Each row of a before or after table is a point. One or more steps were done to the points. Then noise was added and the rows were shuffled. The steps act on how far a point lies along the listed directions, d1 being the first. Write out the steps. A step turns or swaps two directions, mirrors them in a line or flattens them onto one, adds a multiple of one to another, or multiplies one. Angles are multiples of 10 degrees, from the lower direction toward the higher: turns from -170 to 170, lines from 10 to 170 but not 90. Use the fewest steps. Two steps may share a direction if one is a turn and the other turns, adds or multiplies; they go together, in the order done. Otherwise the lowest direction goes first.

Directions:
(1): [-33 -18]
(2): [-18  33]
Before (12 x 2):
[[-16 -37]
 [ -4  38]
 [-35 -13]
 [-19 -26]
 [ 58 -15]
 [-29  11]
 [ -3 -38]
 [-47 -24]
 [-17   9]
 [-13 -16]
 [-31  -6]
 [-21  -7]]
After, 12 rows:
[[-24 -30]
 [-19  -1]
 [ -5 -32]
 [  4 -40]
 [-23  32]
 [-28 -44]
 [-30  -5]
 [ 58  15]
 [ 16 -34]
 [-23 -21]
 [-15 -17]
 [ -4 -20]]
Steps: turn d1 and d2 by -30 degrees

Directions:
(1): [-39 -23  -4]
(2): [ 23 -39   0]
(3): [-4 -2 45]
Before, 10 rows:
[[ -8  32 -24]
 [ -6  -8   6]
 [-20 -16 -27]
 [ -7  17  -8]
 [  7  24  -2]
 [  6  11  14]
 [  1  24  21]
 [-33  -3  -1]
 [ -4 -12  30]
 [ 23  29  -5]]
After, 10 rows:
[[  8  37 -22]
 [ -2 -12  18]
 [-14  18  58]
 [ -6  24 -11]
 [-28 -23   3]
 [ -2  12  39]
 [-11  13 -25]
 [-18  27 -74]
 [ -5 -24 -74]
 [  1 -14  86]]
Steps: turn d1 and d2 by 30 degrees; multiply d3 by 3

Directions:
(1): [-43 -10  19 -21]
(2): [ -3 -32 -39 -15]
(3): [ 27   0  14 -43]
(4): [-12  41 -26 -17]
Before (10 x 4):
[[-28  14  18 -24]
 [-47   2   5 -17]
 [ 27 -15   6  10]
 [ 30 -31  36  17]
 [ 30 -30  27  15]
 [-39  -3   2 -12]
 [-18  18  17  -7]
 [ 28   5  -5 -30]
 [ 21  12  -2 -12]
 [ 11  16  -5  -1]]
After, 10 rows:
[[-49  11  -1 -23]
 [ 41 -73  62  33]
 [-21  27  14 -11]
 [ 33 -32  17  18]
 [ 26  12  -8 -32]
 [ 18  19  -6 -17]
 [ 10  24 -13  -8]
 [-31  26  10 -30]
 [ 41 -69  51  31]
 [-40   4  -3 -16]]
Steps: multiply d4 by 2

Directions:
(1): [ 42 -26  23  32 -28  -3 -25  13]
(2): [-22 -47  21   6   4   8   8 -47]
Before (12 x 8):
[[-41 -32   0 -16  30   7  13 -58]
 [-22  -3   5  13 -12  -3 -12 -18]
 [-62  42 -28 -45  45 -12  36  -1]
 [-32 -33  25 -11   2  10   8 -47]
 [ 58 -14  13  38 -28 -19  -1  20]
 [ -4  -1  23 -13  -9 -12 -20 -16]
 [-16 -45  16  -6  14   9   9 -47]
 [-27  40 -34 -23  18  -1  -2  42]
 [  5  71  -1  -8  15 -10  -1  39]
 [ 13  14 -17  -7  -1 -13  -4  57]
 [ 47  41 -15   9 -21 -17 -24  54]
 [ 15  24   3   8  -5  11 -18   6]]
After:
[[-10 -58  15  10  -1  -2   4  -9]
 [ -9  16  10 -24  -4 -15 -16  -6]
 [ 63 -12  24  42 -36 -25 -35  53]
 [ 12 -35  58  36 -12   1 -17 -24]
 [-37 -16  -6 -10  24  -6  46 -48]
 [-10  -1  13   7   0  17  -9 -26]
 [ 33  49 -29  -8   4 -13 -20  48]
 [-21 -60  23  12   2   6   2 -61]
 [  6  54 -14 -24  -4  -5  -4  37]
 [ 17 -49  22  33 -22   2 -32  14]
 [ 12  48 -26 -25  13  -4   3  35]
 [-18  24  -7   4  -9  -6 -12   2]]
Steps: turn d1 and d2 by 150 degrees

Directions:
(1): [ 10 -31   3 -49 -28  -1 -34 -19 -22]
(2): [ 24  37  10  -8  31 -18 -52   8   9]
(3): [ -7  57  -6 -23 -15   1  22 -36 -17]
(4): [ 27 -14  25  37  13 -15   2 -46 -28]
(5): [ 22 -14 -47 -13  13 -34  15 -23  33]
Before:
[[  0   1  14 -19  -9   4 -36  20 -12]
 [-30 -50  -5   7 -43  31   8  43   6]
 [  2 -37  -9  -5 -27   2   2  14  12]
 [ 13  -7   5  22  13  13   6   1  -5]
 [-16  11 -32 -51 -19   9 -11  23  13]
 [  6 -40  -4  13  10   0 -36  53  17]
 [ 14  95 -13 -29  24 -23   5 -31  -2]
 [  3  23  24 -12 -17   8 -32 -14 -37]
 [  1 -13  19   9   4 -11  14  -8   7]
 [ -9   3  31  23 -19  21  44 -40 -46]
 [-19  23  17 -14 -15  38  -5  14 -16]]
After:
[[  4  16  29  23   6   3 -23  15 -16]
 [ -9  17  -5   0   6   7 -47  77  42]
 [  0  -6   8  -8 -10   0 -34  39  14]
 [ 32 -14  13  24  39 -20 -75  44  12]
 [-12  43   6  18  11  21  12   9   3]
 [-15  23  20  35 -13  20  26 -10 -32]
 [-45   5 -18   5 -33  39  86  -1  -3]
 [  7  38   7 -21   3   4 -45  13  -9]
 [  9 -10  -7  10   9  10  13   2   5]
 [ -4 -15  12  -8  -6  -9  16  -2  13]
 [ 10  25  -5 -16 -18 -14  58 -86 -40]]
Steps: turn d1 and d5 by -70 degrees; turn d2 and d4 by 70 degrees; add -0.7 times d3 to d2

Directions:
(1): [ 18 -33 -35  -2  -3   8   4  -6  65   4 -28  22]
(2): [ -6  31  30 -33  34  22  51  -9  15  -6 -26   4]
Before, 8 rows:
[[-10  22   9  -3 -12   6 -12  16 -18   6  13  -8]
 [  5  13  21 -14  38  22  39  10   8   4  -8  13]
 [-20  16  17  17  11   6  19   5   2  -5 -19 -12]
 [  5  50  22 -37  47  10  75 -20  26 -10 -19  -3]
 [ -4  39  51 -38  41  12  59  -8 -16  -2  -4 -20]
 [ 18 -18 -23 -14  20  14   8  -5  73  12 -42  23]
 [ 24 -74 -59  17 -32 -21 -19  -4  66  13 -17  16]
 [  4 -31 -36   9 -15 -21 -19 -10  45   9  -4  10]]
After, 8 rows:
[[-16  -2   0  37 -11  -7 -11  11  -8  -2  -3 -15]
 [  3  -3   9  23   4  -6 -17  23 -43   8  35  -4]
 [-17  54  50 -18  33   4  12   4 -49   3   4 -18]
 [-16  32  26 -29  29  -1  39 -16  12  -1 -15  -3]
 [  9 -29 -11  32 -30 -32 -49  11 -44  11  50 -26]
 [  2  -4 -19   2 -19   7 -16  14  22   9  -1   5]
 [ -2  20  -2  31 -18 -42 -32   3 -69  -2  61 -32]
 [-13  37  52 -49  44  12  83 -14   4  -6 -33  -7]]
Steps: turn d1 and d2 by 130 degrees

Directions:
(1): [-13 -50   5  -8  32   1  25  -6 -19 -16  16  46 -28  39]
(2): [ 15  -7 -20  27  22  -6  18 -35 -21  10 -56  30  22 -34]
(3): [-20  12 -43 -10  27  62  12  19  24  35   5  11  13   4]
(4): [ 39  -7 -15   6   6 -31 -41  -3  51  31   5  34 -12  15]
Before (13 x 14):
[[-30 -49  47 -12  -1 -44  30  -9 -47 -58  22  28 -22  27]
 [ -6  10   6 -12 -23  -8   9  -4  -7 -37  14  -9   1 -17]
 [-36 -61  30 -55   3 -27  -4   6  -5 -24  67  15 -71  72]
 [-11 -22   1 -29  44  33  -1  20  26  28  18  20  -5  44]
 [-21  52  18   5 -34   0  14   7 -34 -19 -33 -36  40 -28]
 [ 36  -4 -40  28  12 -11 -13 -17  31  33 -26  20  37   6]
 [ 29  35   4  12 -19 -22 -37  -5  14   3 -17 -15  28 -22]
 [  4 -20  -8 -40  19  30   4   9  28  -1  31  32 -11  48]
 [-50  12  11 -13  18  60  48  -5 -46 -39  -5 -31  34 -24]
 [-10  19  43  30 -47 -16  19 -14 -52 -17 -35 -81  35 -73]
 [ -7  -2 -61   6  58  66  16  -7  23  37 -56  46  33 -10]
 [-12 -38  29  -8   8 -21  17  11  -2 -20   3  29 -31  28]
 [ 27  20  -9  -2 -19  11  14 -15   3  18 -43 -12  26 -42]]
After (13 x 14):
[[  3  -6 -44  17  49  39  22 -27  -1  19 -76  38  39 -26]
 [  3 -14  13 -27   3  12  14 -10  -9 -26   6   6   0  23]
 [ 29   7 -18  -6 -10  17   6 -10  21  31 -32   4  19 -31]
 [  1   1  -2 -15 -12  -8   2   0   9 -27  24   5  -7  -5]
 [-43 -38  33 -23   5  -8  33  12 -33 -43  39  17 -19  37]
 [-21 -21   7  -6  39  21  26 -18 -18 -23   2  24  12   3]
 [  4 -12  10  14  -9  -3 -10   2  20  25   4 -23   5 -17]
 [-51 -39  44 -52 -13 -18  10   2 -36 -43  54 -20 -54  44]
 [-27 -25  28 -11   2  -1  24  17 -11 -23   1   5 -24  21]
 [  3  24  -1  -1  -6 -11  -8   8   8   4 -12  16  14  13]
 [ 24  35  -6   6 -15 -14 -39   3  30  10  -6 -11  25 -12]
 [ 19   9 -37  28   3   4  -1 -15  18  25 -31  -3  48  -6]
 [ -8 -16  23 -16  27   7   4   1 -11   5  -8  -2  11  15]]
Steps: flatten d1 and d4 onto the line at 150 degrees; flatten d2 and d3 onto the line at 30 degrees

Directions:
(1): [ 13 -20 -10 -17 -50 -12 -27 -23  14 -27  15  -7  14 -30 -50  33  38  -6
 -31 -23]
(2): [-35  42 -14  11 -12 -15  23 -18  -8  18  36 -57  22 -41 -13  12 -23  -7
  39   5]
Before:
[[-16   2  -8  14 -28 -31  12 -15  10 -17  18 -38  14 -29 -19  23   9 -19
   22 -13]
 [ -7  21 -24  -8 -47 -14  -7 -37   2   2  52 -59  27 -62 -52  40  13 -28
    0 -12]
 [-55  46 -27   7  -8 -36  29 -38 -14  19  50 -67  28 -57 -13  27 -11 -19
   60  17]
 [-12  15 -25 -19 -50 -11   0 -34  16  -2  32 -27  12 -54 -41  31  18   1
   -1 -13]
 [ -5  13  -7   1 -24 -28 -10 -32  10 -11  30 -38  25 -31 -49  39  18  -2
   -3 -32]
 [-38  34 -32   3   5   7  29   6 -28  38  23 -44  14  -7  17   4 -39  -4
   41  12]
 [ 50 -30  25 -17  35  33   4  27  -4 -11 -49  63 -24  37  35 -51  -6  28
  -13  18]
 [ 36 -21   2  -8  -1   1 -13   7  11 -17  -4  -6 -11  25 -15 -11  10  20
  -23  -2]
 [ 11 -18  10   9  14  -4  -7   1  11  -6  -9   2 -12  23  16 -18 -15  -4
    5  -1]
 [ 23 -35  21  -4  62  27   0  34  -2   4 -37  55 -31  49  46 -23  -4  16
  -24  -2]
 [-32  30 -13  12  13  -7  39  -1  -9  34  20 -22  -1 -15  21 -19 -33  -5
   47  16]]
After:
[[ 24 -49 -12 -18 -35   0 -22 -12  20 -14  -5  38 -10  -3 -23   5  43  -1
  -35 -19]
 [ 25 -40 -32 -35 -39  10 -32  -4   0 -14  -4  13   4   3 -27  33  31  -5
  -43 -17]
 [ 14  12   4   7  15  -3  11   9  -4   9   4 -35  -2  20   7 -22 -25  21
   19  15]
 [ 11 -14  21   9  72  28  14  37  -9  18 -34  39 -28  47  57 -28 -24  11
    0   6]
 [-17  23  -6   0 -13 -31   1 -30   8   1  35 -52  24 -31 -40  32   9  -2
   15 -25]
 [-21  25 -26  -9 -43  -9   9 -32  13   8  37 -36   7 -61 -32  33   7   0
   10  -5]
 [ 12 -20  11  14  15  -5  -5   3  16  -4  -7   2 -16  22  14 -13 -16  -4
    5   0]
 [-13  -7  -9   6 -32 -30   5 -18  16 -25  17 -34  13 -21 -22  24  14 -17
    8 -19]
 [ -8  19 -27  -7 -54 -12  -7 -34   0  -1  54 -60  29 -56 -53  40  14 -26
    3 -16]
 [  3 -30 -26 -31 -53 -27 -30 -41  12 -35  23 -10  17 -49 -58  57  62 -16
  -30 -13]
 [ 29   0  26  -6  51  32  30  30 -15  10 -41  38 -17  34  53 -61 -34  29
   19  33]]
Steps: swap d1 and d2

Directions:
(1): [ 14  18  35   0  42  -1 -29  42  44   5  28 -16   1 -19 -38 -27  14  39
  34   8   8  11  36  22]
(2): [-24  37   2 -35 -49  49  -5  28  14  10 -18 -21  44  -7 -34   4  21 -40
  10  -9 -11 -25  10 -24]
(3): [-34  -4  -8  24  29  18   9  -2  38 -10 -16   4 -45 -37 -10  44 -20   8
   5 -39 -50 -40   6  -9]
(4): [-46  10  27  -6 -35   7 -41 -26  26  -4  30  51 -24   5  19  -1  11  16
 -32  -1  46 -25  26  -6]
Before (11 x 24):
[[ 16  32  14 -13  17  24  -4  47  25  13  -9 -34  34 -14 -69 -31   7  -1
   54 -10 -24   2  27  22]
 [-24  17  25   0  11  42 -20  -7  33  -3  -8  -9  -4 -36 -14  26 -21 -16
   -3 -32 -20 -45   0  -2]
 [ 36  19  -9  -2  28   0  14  29   3   2 -13 -31  18  -9  -9  -8   2  -6
   33   6 -33  15   4  -4]
 [ 24  24  19  -9  24  28  -6  63  28   1  -5 -54  31 -23 -64 -22  24   9
   34  11 -26  29  32  11]
 [  9  -1 -26  10  35 -17  15  17  -5  -2   0  -6   1  -9  -5  -3  -1   6
   12  -4 -22  10 -10   7]
 [  8 -13  -7  29  29  14   9  23  32 -18  -6 -30 -20 -23 -13  27  -5  10
   -1 -23 -48  -5   2  -1]
 [-46  -9  27  21   2 -29 -25 -57  29   2  56  70 -58  10  46  -3  12  46
  -52   8  55   0  36  32]
 [-31  -5  -7  19  39   6   6 -15  60  -7 -13  24 -56 -13  -1  32 -28  16
  -11 -39 -37 -30  17  -7]
 [ 34  10  19 -10  27  13   3  61   7  12   3 -55  29 -22 -45 -22  30   5
   26   5 -12  33  16  24]
 [  6  34   2 -24 -16  23  18  35 -25   8 -30 -38  56  -2 -36 -12  19 -45
   26   8 -16   6  -8 -11]
 [ 43  -5  21   5  44 -26   0  59  11   5  20 -15  12  -2 -23 -60  13  31
   43  28  21  55   8  26]]
After:
[[  0 -19 -33  -4 -26  17  45  -6 -48   3 -38 -27  12  -1  13  29   3 -50
  -26 -17 -34   8 -35  -7]
 [ -1   8 -27  -5 -26   6  22 -24 -26  -5 -23   8   4  10  34  18  -4 -32
  -16  -4 -19  -9 -14 -28]
 [-44  28   0 -16 -46  31  10  -9 -15  -2 -32   7  20   1  -4  20  10 -48
  -13 -11  -7 -29 -11 -28]
 [-13  -5 -30   5  -6 -17  11 -10 -22  -7  -3  20  -1   9  20   1   0  -8
  -16  -4   0   0 -19  -8]
 [  5 -15 -16  12 -24  11   8  -2  -5 -15  -5 -11   4   8  14  18   2 -17
  -30  -8 -10   3 -11 -13]
 [ 45  -3  19  27  96 -43  12  28  25  14  38 -29 -13 -11 -21 -36  12  55
   33  23  -5  54  28  64]
 [ 24 -39 -43  22   5 -23  57  -2 -48  -5 -34  -1  -3  12  26  -2 -20 -26
   -1   2 -27  32 -54  -7]
 [ 15   3  -3  -4  20  -6   4   4  24   7  -7  -1   1  16  -8 -13  -8   2
    0  -2  -3  12   9   4]
 [ -5   6 -39 -12 -35  27  44  -9 -38   8 -52 -19  32  12 -17  13 -15 -56
    8 -22 -46 -13 -26  -8]
 [  3  -6 -42  -4 -35  31  48  -3 -43  -5 -54 -34  27   3  -4  30  -4 -54
  -17  -5 -52   8 -27 -24]
 [  6  21  23 -14   4  33 -15   6   7   7  -9 -28  29 -18 -18   3 -11 -28
    5 -14  -6 -20 -10   3]]
Steps: turn d1 and d4 by -110 degrees; flatten d2 and d3 onto the line at 10 degrees

Directions:
(1): [-13  26  20 -31 -35  22  -5  34 -20  -5 -18 -59  -4  38  12  -9 -13 -25
  26 -42  43  -3 -17   8  -2   1  11   7  26 -22  65  12]
(2): [ 12  32  49  16 -12   8   6  56  -5  -7   2  45  22  27 -15  33  -9  -3
 -50  20 -24 -27 -17  -2 -18 -56   6  -8 -15 -13  11  41]
(3): [ -8 -25   0  26   8  18 -29 -37 -34  -3 -48   0   6 -13  12  11  43 -28
  25  17 -17 -18  -9  42  48  -7 -14 -13 -37 -27  23  52]
(4): [ 27  -4   6  22  -2 -32 -35  12 -26 -23  34 -13 -49  13  22  33  11 -43
  -4  -5  15  14  59 -15  -2 -12 -10 -58  16 -36 -20 -12]
Before (10 x 32):
[[  3  24  31   1 -24  12 -16  41 -20  -6 -19 -10   7  36   7  31  10 -26
    3  -7  -5  -2   6 -13   4 -13   0 -29  -8 -34  22  16]
 [-11 -33 -45  -1  32 -31  16 -55  16  -4  44  19 -12 -45  13 -19   1  17
   19 -10   5  39  46 -40  19  38 -15 -22  -4  22 -76 -46]
 [-14  30  29 -22 -37  34   4  40 -18   2 -20 -28  11  32   5  -1 -10  12
  -36 -40  17 -18 -25   6 -26  -8   7  15  19 -13  47  10]
 [-13  74   6 -87 -47  34  67  69  28  11  10 -58  15  63  -8 -37 -81  25
    3 -55  40  11 -55 -23 -63  -5  48  50  66  33  70 -31]
 [ 10 -11 -34 -19  18  -2  24 -23  29   6   9 -35  -2 -13   1 -30  -1  33
   25  -7  14   4   7 -11   8  34   9  30  21  10 -25 -42]
 [-10 -32 -52  -6  14 -12 -10 -44  20  18 -10 -24  -2 -19  -6 -19   0  42
   24   7  30  29   8  15   1  32   4   5  12  12 -30 -16]
 [-23  17  10 -43 -37  -2   3  51   9   0  30 -62  -6  31   2 -26 -23 -17
   11 -57  58  12 -10 -24 -28  17  21   3  50   2  35 -45]
 [ 14 -47 -60  15  38  -1 -20 -72  -1  15 -15   3 -25 -52  -7 -18  28 -28
   25  35  -3  13  23  27  21  28 -18 -20 -10   9 -41 -11]
 [ -4  15  16  -7 -43  25 -22  30 -40   9 -26 -57 -16  30   6  -1  24 -28
   56 -29  11  -4 -16  30  13  -3 -10   4  19 -27  70  34]
 [ -4 -28 -26   7   7 -25 -30 -37   3  -3  13 -28 -38 -16  12   3  17 -35
   30 -11   1  16  37  13  22  12   2 -18  -6 -27 -17 -19]]
After:
[[ 39  -7  -4  17  13 -26 -12   3  -8 -14  29 -25 -31   0  16  16  18 -16
    1   1   6   1  49 -13  16  -7   3 -34  14 -35 -30 -13]
 [ -4   2 -38 -45 -22  24   4 -25 -32   2 -24 -86 -27  23  31 -27  -4 -30
   67 -43  32  20 -13  22  11  19  13   3  35 -14  61  -5]
 [-32  -4  -9 -21 -29  35 -11  -9 -20  12 -41 -44   6  10  10 -19   7  20
    1 -44  26 -11 -25  16  -3  27   2  21  15  -7  54   1]
 [ -8  23  21 -15 -51  20  -9  45 -28  16 -17 -59 -17  38   4   0   7 -19
   48 -34  16   2 -21  25  -1  -2  -9  17  22 -23  72  24]
 [ 11  12  27  15 -11 -16 -15  31   9 -14  26  14 -17  18  -7  36  -4 -37
  -28   4 -18 -13  22  -1  -8 -45   9 -21 -18 -38  -3  14]
 [ 15 -10  15  34  16 -33   0  11  -3 -28  52  60 -14 -13   5  37   2 -17
  -42  13 -21  16  51 -43   4 -27 -19 -64 -19 -10 -73   4]
 [ 14 -10 -15  18   0 -37 -34   4  -7 -11  22  -5 -28   9   1  33   7  -1
  -12  16  21  23  47   2 -14 -16  -3 -48  14 -31 -36   3]
 [ 42  -5  -5  23  18 -18 -17   9  -2  -4  28  36 -33 -17 -13  24   2 -41
  -35  38   1   5  41  -9 -29 -21  -6 -53  11 -10 -45  -9]
 [-19  26  23 -23 -24  33   7  26   5  15 -44  -7  40  18  -6   0   1   4
   10  -9  -4  -3 -37  -7   4   5   9  18 -13  -4  31  10]
 [-19   0  25 -13 -32   5 -21  44 -21  -2  -2 -42   2  30   4  -3  13 -42
   12 -33  30 -11 -21   7   6 -11  13 -18  12 -27  43  10]]
Steps: flatten d1 and d3 onto the line at 10 degrees; turn d2 and d4 by -100 degrees
